Each row is a point. Two turns around zero, p and q, are shown by what they do to some points. Where does a point land after both, in the order given? Backwards means that the second turn is done in reverse. Each puzzle has new turns, and all numbers are rounded.

Turn p:
-12  37 -> -34  18
  1 -43 ->  31 -30
11  6 ->  4 12
Turn q:
-20  11 ->  8 21
-29  -6 -> -10  28
 12 -10 ->  -8 -13
  1 -35 -> -35  -5
37 40 ->  44 -32
Where do these land?
p, then q: 10 30 -> 27 17
q, then p backwards: -11  15 -> 19  0
p, then q backwards:   1 -46 -> 36 28

Turn p:
-21 -12  37 ->  29 -28 -18
-10 -37   7 ->   4  -4 -39
26 27 -4 ->  4 20 32
 37   7 -29 -> -16  42  16
-1 39  4 ->   3 -10  38
-30 -23 -14 -> -22 -19 -28
Turn q:
-42  23  -5 ->  -6 -45  17
 25  15 -20 -> -20  23  18
33  0 49 -> 49 32  6
-15 -19 -25 -> -25 -12 -22
 -1 -20   2 ->   3   2 -20
Where do these land?
p, then q: -56   5   3 ->  -5  -7 -56
q, then p: 35  7 -5 ->   9 -15  32
q, then p:  31 -22 -17 -> -23 -16  31
p, then q: -32  -7  25 -> -13  19 -34
q, then p backwards: 23 16 -6 ->  21  14 -13

Turn p:
-37  48  14  30 -29 -46 -> -35  61 -51   8  -4   5
 -8  -7  19 -14 -46 -14 -> -32  17   6 -27 -27  14
-6 -7 16  3 34  3 ->  -9 -20   3  28  10 -14
 2 13 17 27 24 19 ->  2 -6 -3 38 20 16
-15   0 -18 -37  31  38 ->   7 -21  30 -13  47 -23
 28 -35 -37  33 -33  -9 ->  38 -18 -30 -28 -38  27
 14 -14 -14   0  20  -3 ->  21 -18   0   5  -5 -14
 22   2   2 -41   0  13 ->   9   4  45 -11  -2 -10
Turn q:
  0 -49  -6  -8  26   4 ->  10 -27  32 -30 -13  17
-13   9  15  13  28 -25 -> -23 -17  15   6  31  -6
 14 -21  28  26  10 -27 ->  -9 -28  14 -17  11 -38
-24  17 -44   3 -48  26 ->  -9  22 -53  12 -36  30
-23  40   4 -19 -51 -25 -> -30  34 -16  52 -22 -17
 14 -18  16  -9  33  -6 ->  12 -12  35 -14  16  -4
 32 -14 -25   1  21  10 ->  15  11   6 -43   7  11
 -1  35  11  -7 -19  44 ->  35  16 -32  33   6   7
Where do these land?
p, then q:   8  25 -35   0   3  -4 ->   2  34   8 -14  22  -8
p, then q backwards:  23   3  48   0  12 -22 -> -29   2  13 -34 -29 -21
p, then q backwards: -40  -6   2   2  18  17 -> -12  15   8  34  21 -14
p, then q:  13  33  -2 -25   1  58 ->  41 -16  23  12  50 -10
q, then p: -11   5  -5  14 -26 -45 -> -31  13 -37 -19   7 -13
q, then p backwards:   9 -28  28  14  14 -45 -> -15 -27   7 -51  21   3
p, then q:  -3 -30 -37  42 -21  13 ->  31  21   3 -36 -31  31
p, then q:   2  -1   0 -47  -1  27 ->  14 -14  38  26  12 -17

Turn p:
 14 -15   5   3  35  21  25  -4 -> -32   2  13  24   1   7  10 -29
-26 -12   5 -15   1 -21   5  56 -> -17  -9 -47  -2  41 -10  -4  17
 -7  25  21  -3  24 -14   4  30 -> -18   3  -6  27  23  -9 -21  25
 38 -23   9  38  22  40  27  28 -> -41  -4  22  25  20  42  45 -10
  2 -26  49  21  12  15  15  12 -> -13 -38  -3  43   9  13  23  -4
 13  28 -21 -26 -56  11  -1 -53 ->  47  24  30 -34 -38 -37  20   0
  9   8 -17 -32 -22  -6 -47 -28 ->  57  18   9 -25  -2  -8 -20 -13
 13  10 -19   3 -25 -35 -11 -29 ->  30  25 -10 -16 -37   5  -7  12
-31  27 -30   3 -25  -4 -34 -26 ->  26  -6  15 -49 -20 -10 -32  16
-25 -23  -2   8  32  -8  17  14 -> -39 -16 -25   6   4   6 -13 -13
Turn q:
  3  -6  16  -1 -30  12  30  54 -> -11   5  37  24   5 -23 -24  44
 24  18  19   8  -6 -17 -21 -10 -> -14  27 -12  -1 -30   5  -2 -12
 14 -61  25  -8  19 -15   5   8 ->  -2 -16 -24  33 -12 -24  42  30
-47  18   4  12  -2 -10   7 -18 ->   4 -12  34  -2   5   7  10 -41
  1   6  -9  30   8 -30  -5   8 -> -28   3  -7  -4   2 -24   0 -25
-23  -6   9 -35  32  17  30  40 ->  31  -2  32 -13  24 -29  24  39
 27 -31 -18   8  -9  -5 -76 -32 -> -19 -32 -67 -15 -47  26  -7  -9
  9  30 -25 -28 -18  10  29  -3 ->   0  24  15 -11  36  32 -15  15
 -7  32 -21  14   6  38   0 -47 ->  39   4 -10 -11  16  31 -27 -40
Where do these land?
p, then q: -19 -21 -37   8 -41  29  -6  -1 -> 14  6  5  6 19 31 36 44
p, then q:  12  12   7  -7 -34  20  20  36 ->   0  22  18   4  33 -34  22  10
p, then q:   3 -39  -4 -27  26  31 -36  36 ->  52  -1 -44 -13  10  -1  33 -23
p, then q: -44  21  28  36  14 -16  -1 -27 -> -31 -49   2  15 -38  -9 -15  18
p, then q:  29  19 -13   7  18  19 -15 -29 ->  20  25  13  12 -39  12  -9  -8
p, then q: -15   6   5 -15 -36 -33  -5  22 -> -30   7 -16 -26  26 -15  -3  25
q, then p backwards:  35  12 -49  22  32 -30 -11   0 -> -25 -27 -39 -37   9 -17  20  35
p, then q:  21 -26  33  -3   5  16  18 -24 ->  -1   2  -7  48  11   5  -8 -28
p, then q: -20  15  29 -21  16 -35  35 -13 -> -56 -19   3  -5  -1  -9 -12 -32

Turn p:
-28   4  18 -20 -34  -6 -22 -23 -13 -41 -22 ->   8   4  25  -6  -5  21  50  13 -12  18 -42
  2  25  -5  21 -22   4  40 -14 -15 -14 -36 ->  -1   2  -9   7 -17  33  19 -47 -16  26   6
-17 -16   1  35  -8  14  11  28  12  -5  19 -> -22 -21 -22   2  12 -28  22  -2   8   7  24
-18  27  29  47  53   2 -13   5  27   2   8 ->  -5   0 -52 -29  41  -5  -9  17 -43  -8  18
 27 -34   0 -13 -10  -2 -21 -15  36 -26  36 ->  -6 -31  36  -4  30   6   9  19  28 -41   0
  6  25  -1  -7 -26 -38   9  21  21  28 -36 ->  45  11 -32  17   0  -1  -1 -37  17   0 -28
-35   1  -8   2   7  47  -9 -36 -22  13  -4 -> -39   8  -8 -29 -34  21  -4  28  -3  26  -3
  6  48 -26 -30 -36  -1 -11  -1 -16 -39 -14 ->  10  50  34 -15 -10  14  39 -33   5  -2 -19
 31 -39 -24 -19  36  21 -30  36 -21  33  -9 ->   4  34   5  39 -13 -15 -39  47  29  -8  35
28 -2 30  2  7 -6 31 15  9 19 30 ->   4 -26   7   4  32 -20 -37 -22   3   9  13
-33  -4  -9 -26  46  17  43  -2 -15   4 -15 ->  23  -7   1 -27 -49  -4 -19  11 -24  26  34
 31 -35  -4   9 -13 -52 -29 -15  -3  26  42 -> -21 -24  14  42  14 -20 -29   4   7 -52 -38
Turn q:
 -6  17  14 -29 -16  20  17 -19  -4 -38 -23 -> -14  24   1 -15  18 -13 -30   6 -45  -3  13
 10  20 -39  22  54  30 -55  30  18 -16  36 ->  -1 -15 -32  28   3 -17  23  57  58 -43  29
-20  13  43   5  29 -24   6 -14  23   1  27 ->   1  20   8 -15  13  42   2 -25  20 -42   2
 40  32 -38  17  15  13 -57  12   1  27  15 ->   9 -44 -34  40   1  -5 -17  35  52   1   7
 -7 -34  36   1 -28   0   1 -18  -1 -20 -42 -> -14   5  -9   2   3  -9   8 -46 -57   4  -1
 35  -2   8   4   6 -17  23  18 -18   8   1 -> 50 -7  8 -3  2  6  3 -2 -2 15 -1
-11 -39   8 -36 -12  20   9 -27 -36  -4 -15 -> -26   3  27   8   1   9  10  -1 -52  33  22
-16 -14   5 -40 -31 -23  17 -22  -8   8 -34 -> -19  -5  34 -11 -19   1 -27 -26 -42  18  -9
 8 -5 -1 15 18 -8 23 -9 62 -2 36 ->   2 -11 -14 -46   9  27  23  13  17 -39 -28
-14 -17   7 -18 -45 -23   6  22 -19  -6   1 ->   4  17   3 -15 -45  -6  -6 -23 -16  29   8
-19 -17  -4  -5  -5 -37  35  12 -16  14 -44 ->  16   3  50  -3 -16 -24   1 -33 -18  12 -25
  6  23 -24  12  -3  58 -27  34 -14  37   0 ->  -2   9 -26  58  -4 -11  -4  47  24  25 -18
 -5  22 -17  52  19  -9   2 -20  13  -9  42 ->  -6  -2 -15 -29  35   0  16   0  60 -10   1
Where do these land?
q, then p:  14 -39  29 -25 -45   1  16 -19  29 -33  39 -> -14  27  52 -23 -57 -12  -8  -2  29  28  -1
p, then q:   9 -44  43  -3 -37 -25  30  29  -6  28 -29 ->  14 -54 -17  17  15   3  44 -32  16  10 -46
p, then q: 28 14  0 17 39 -3 12 11 -8  1 -4 -> -4 -3 -9  6 14  8 -1 10 33  9 38
p, then q: -11  29 -19 -10  -6   1  15  35  15   9  11 ->  -3 -29  11 -33   0  14 -32   0   6  -9   2
p, then q:   0  -8   7  28  22 -12 -40   1 -32 -48  -1 ->  35  55  21   5  17 -19  11  -4  19  15  17
p, then q backwards:  -9  38 -42  38  30  -5 -32 -13  21  30  25 -> -23  27  22   0 -19  13 -17  -5  62 -48   7
q, then p:   5  12 -24   6   0  50  25 -41  40 -13  -5 ->  44  27  -9   1 -36 -29   9  32 -24   7  28
q, then p: -11 -14  -4   7  19  13 -13  21  29  17 -20 ->   6 -11 -12  20  -4  12  37 -18 -15   9  14
q, then p:  15  29  41 -10  31  -7 -49  14  -5 -12  17 -> -48   4  15 -19  33   3  24  -2   5 -38  28
q, then p: -31 -30  -5 -27  -5 -18  34 -23 -21  11  19 ->   4 -12   6 -25   6  -5 -24   7   7  58 -26
p, then q backwards: -28  19 -10   6 -13 -24   3 -22 -11  -3 -34 ->   2 -32  26   1 -24   2   8  23  23  18  -2
p, then q backwards:  45 -43   0 -45 -15 -19  19  20  -8  13 -15 ->  10  28  -8  -5  34 -30 -16  28 -39  42 -18
p, then q: -27  37 -16  19 -18  48 -19 -15 -43  -1  -4 -> -33  46  30   9  -8   0 -45   9  15  16 -32

Turn p:
-31  -8   5  15  11  -8  14 -41  -1  14  42  -2 ->  -3 -14  23   7  16  18 -26 -33 -15  27  29 -18
-45 -19  15 -10  -2   5  16 -14 -22  -6  17   4 ->   5  -6  20   9   6   7 -18  21 -17  20  42 -13
-29   0  -7   8   0 -28 -14 -16 -21  15   9  -5 -> -16 -12  35   6  12 -11 -26  -2  -5   8  -4 -17
  1 -25  -1  14 -12  -3  26  18   9   0 -23   5 ->   8  33   3  16  -2 -17  21   1 -12   2   7  16
 20  13  -7   1  15  -5 -10  29   5 -26   2  -4 -> -13   2 -29   5  -7  -9   9   2  32 -14  -6  -5
-33  -8   5  23  -8  12 -18  -8  -3  15  33   3 -> -20 -11  28  19   1  30 -23  -9 -10  -4  17   3
 34  36   1  -5 -17  -6   8  12  -1  -9  -8  17 ->  26   2 -13  -6  13   0  23   2  18 -30 -22 -11
  6   1  36   6  -5  15   0  -5  -1  -3 -27 -29 ->  -3 -19  -4   2  11   5  32  19  -7  23  -9  26
 47  -3 -21  -3   1  -7 -16  -4   7 -32 -19  10 ->  19 -12 -24  -6 -23 -34   9 -14  22 -22 -15  14
 36  13 -29   2  23  14   3  13 -11  -4 -26  11 ->   7  17 -29 -26  11 -21  -6  -2  23 -21 -13  24
-15 -10  31 -10   9 -12   6  -4   2  26  18 -19 ->  -6   1   8  11   3  23  -6   4 -11  43  -7 -16
 12 -13   0 -24 -23  18  -1  15   0  19   7  -4 ->  11  10 -15   6 -14  18  -8  17 -27  -8 -16   3
 23  19 -39 -13  -8  13   3  19  27 -20 -32 -10 -> -11  11 -35 -28 -13 -25  30  -2  -7 -36 -11   5
-25   4  12  -5  15  -6 -17 -15  11  12   7  26 ->  -1  -2  33 -17 -15  19 -10  -5  14  10   8  -9
Turn q:
-76  16  53 -10  12  13  -1 -13   6  -1   9   7 ->  -9 -21  -5  33 -32 -36 -13  23  22 -31 -59   9
 16 -11   6 -17   4   0  11 -23 -18   4   0 -44 ->   2  10   3   2 -34  11  -8 -12 -36 -17  19   7
  8  -5 -12 -10  12  -8  -2 -25  10  -4   4   4 ->  11  10   4   7  11  12 -20  -7 -12   4  -6  11
-36 -10  -8 -13   2  -9 -32   9 -16  10  -2   9 -> -17   8 -22  31  -2 -13 -10  26  15  12   5   6
  3  18  -9  -4  10 -14  -5   6  -9  18  12  -9 -> -25   5  11  13   3  -4   1  -5 -15  11   4  -6
 11   1 -18  19 -29   0   9   9  68  16  11  -5 ->  27  22  16 -11  34 -14  -2 -26  15 -11  -2 -54
 29  -6 -10   6   9  49   4   6 -17   8  11   8 ->   9 -26   1   1 -12  46  19  -1  -1  17   7 -20
  8  12 -19  13 -21   8  15  -2   9  -7 -31  12 ->  23   1   2 -33  18  -4   9  21  -8   6   0 -10
-30  -5   3   0   8   4  20   7   4   3  10   8 ->   2 -18 -19   8  -5 -18  -5  -6   2   2 -20  -8
  5   3 -15  -9   4 -12  -1   0 -11   5 -35  -9 ->  -6   9   0 -19  -3  -5 -15  20 -17  13  18   5
 22   6   3 -18 -29 -16  16   3 -14  -7   4  11 ->  14  14   9  -9  -4 -12  30 -12  -7  18   7  21
 28 -10  19 -21   1 -12  13  11  -8  19   2   5 ->   4  -5  21  -2 -22  -7   1 -24   3  22  19  11
 18   8  24  14  11  -3 -45   9 -15 -69   1   5 -> -33  13  -7 -23  11  40  18   6  35 -26  -9  50
 -3  -9 -10   6  10  -6  -2  11   0  -2   5  -9 -> -13   0 -14   0   5   2  -6  -9   0  -1   7  -6
-4 -8 -5 45 -6  5 -2 -9 12  7  0  9 ->  12 -22   0   3  33   1   1   6   7 -22   8 -15
Where do these land?
p, then q:  17   3   6  -2   3   1  10 -20  -4 -24  -9  29 ->  17  13  17  -7   7  13  -2 -35   1   9   4   8
q, then p: -14  -7 -29  -6  25   4  38 -10   5  23 -16   0 -> -10 -12   1  12  -3 -20 -38  15  -9   6 -37  15
p, then q: -14 -13   3  27   1 -10   6  21  -4 -21  18  27 ->  -8  -5  13   4  26   3  13 -20   9 -33 -21  -9
q, then p:  35  16  -3 -57  18  -2  14  17 -30  23  20   4 ->  21   1  46   2  35  36 -11   4 -42   3 -18   9
q, then p:  11 -54  -4  22  -3   6  -2  21   8   1  -8 -32 -> -11 -34 -32   6 -22   5 -20 -27 -18 -15  15 -22
p, then q:   4  -6   0  17   5   5 -22  -9   5  22  -7  -1 -> 17 -9  7  5 -3 -5 -7 23 16  2 -6 13
p, then q:  -6   4 -23  -8   0   5  17  -3 -13 -10  29  -3 -> -21  16 -14  16   7  24  -1  -5 -12 -10   4   1
p, then q: -30   9  33   4  -4  10   3   1 -11  -3  21   6 ->  -9 -23  -4   9 -18  17   6 -17  18 -13  -4 -25
p, then q backwards:  13  28  14  -2   0 -34 -29 -26  20  17  -2 -27 ->  0 35 11  5 25 22 33 23 11 -1 24 21
q, then p:  11  -8 -10 -11 -11   5  10   1  22   8   3   5 ->   4 -13 -12  -8   7   5   3 -11  -4   8 -23   2
p, then q:  -6  33   2  13 -13  26  -1  13  22 -42  -7  -1 ->  19  -5 -41 -12   0   0   7 -34  -9   0 -33  -3
p, then q:  -3  12  28  18 -29  -5 -18  -5 -13  18 -36   1 ->   4 -39   6 -32 -20 -15  -8  -3  25   7   1  19
p, then q: -19 -15 -16 -14   7 -13 -25   0  -7 -13  -7  -9 ->  -8  19 -11  13   1 -30   4   0  17  -9  14   5
